Each row is a point. Before rounding, the points of a table are all equally far from one centre. They may lie mostly on one side of it. Write the centre, to within rounding.
In the rows, zero is written as 128.

Points:
[[149  78  90]
 [111  79 133]
 [117  69 136]
 [148  52 126]
 [139  73 161]
 [140  57 111]
 [172  61 136]]
Centre: [148  93 127]

Points, 11 rows:
[[197 169 106  86 182 122]
 [154 174  89  98 162 168]
 [176 158  80  74 183 140]
 [150 131  92  60 144 151]
 [173 138 149  95 169 178]
 [163 175 102  68 159 150]
 [150 114 137  52 180 132]
 [198 120 118  84 178 157]
 [167  77 112 110 171 108]
 [169 172 136  79 201 146]
 [160 162 134 100 173 183]]
Centre: [150 136 119 108 168 127]

Points (15 x 11):
[[141 184 157 168 170 159 100  84 132 170  87]
 [153 122 121 126 164  86 164  52 108  94  74]
 [115 153 134 185 123  80 114  81 153 137  52]
 [127 171 106 165 171  69 140  77 106  93  41]
 [108 132 105 161 170  73 141 145  44 104  58]
 [101 150 136 210 156 168 118 131 100 175  59]
 [128 116 139 183 167  77 117  72 114 129  52]
 [102  98 138 119 106 136 100  61 141 139  77]
 [119 156 138 181 109 100 173  75  59 141  75]
 [135  79  39 160 132  83 151  97 129 141 138]
 [136 172 135 152  82  94 102 111 124 101  48]
 [172 199 114 175 164 151 116  90 127 177  73]
 [ 97 118 124 133 168 159  99 163  88  93  39]
 [108 194 105 222 131  87 164  88 119 143 112]
 [126 182  88 220 113 129  95  73 140 167 116]]
Centre: [121 144  92 153 142 134 125 113 107 119 107]

Points (23 x 18):
[[104  56  98 135 104 120 117 134 122 120 164 207 143  74 110 190  46 158]
 [116  87 119 161  82  90 140  85 157 100 165 158 141  59 140 209  53 181]
 [110  62 103 161  99 118  64 173 136 143 180 173 170  91 122 155  53 143]
 [116  57 130 143  95 136 143 120 119  87 124 180 190 106 135 176  43 111]
 [124  78 128 199  83  73  91 133 166  99 141 198 141  82 132 187  97 153]
 [ 88  78  77 164  91  66 113  78 132 115 136 150 134  81 130 189  82 114]
 [114  96  99 167 108 129 138  87 129 106 123 143 159  28 136 147  31 134]
 [111  97 144 160 109  61 120  91 181 128 128 113 150  61 124 219  84 131]
 [117  68 154 155  87  77 119  63 126  82 125 151 152 108 121 166  63 127]
 [135  85  74 179 112 117 166 122 146 107 110 149 155  52 122 136  81 171]
 [ 94  83 134 199 138  75 122 106 160 135 182 185 178  69 133 172  59 159]
 [ 54  61 138 152 122 133 105  93 111 142 176 174 152  68 127 179  65 132]
 [113  59 108 152 124  93 107 136 132 143 141 152 184  51 158 201  81 143]
 [101  46  81 166 115 121  95 122 117 134 138 136 153  77 148 187 107 134]
 [ 88  76 100 160 115 144  86  72 142  98 174 148 148  57 123 150  93 137]
 [122  60 122 169 118 115  98  80 155 118 141 157 142  59 144 100  31 132]
 [ 48  60 115 164 116 111 102 110 107 148 141 175 158  95 132 187  54 168]
 [ 99  55 154 131 133  83 105 138 128  94 198 137 177  94 136 146  92 154]
 [ 91  76 112 153 107  98 140  78 140 120 153 190 161  72 185 195  69 146]
 [106  78  98 142 124  91 128 143 129 140 178 185 163  49 131 160  17 126]
 [ 90  69  97 196 125  90  91 113 116 114 169 154 161  68 115 164  92 118]
 [ 90  54 125 138  85  77 144 107 116 172 165 157 129 103 145 187  59 177]
 [119 142 101 178 100 116 111 104 150 106 202 178 161  83 141 197  69 153]]
Centre: [ 96 106 133 149 106 115 130 136 162 126 141 147 133 100 132 151  72 136]
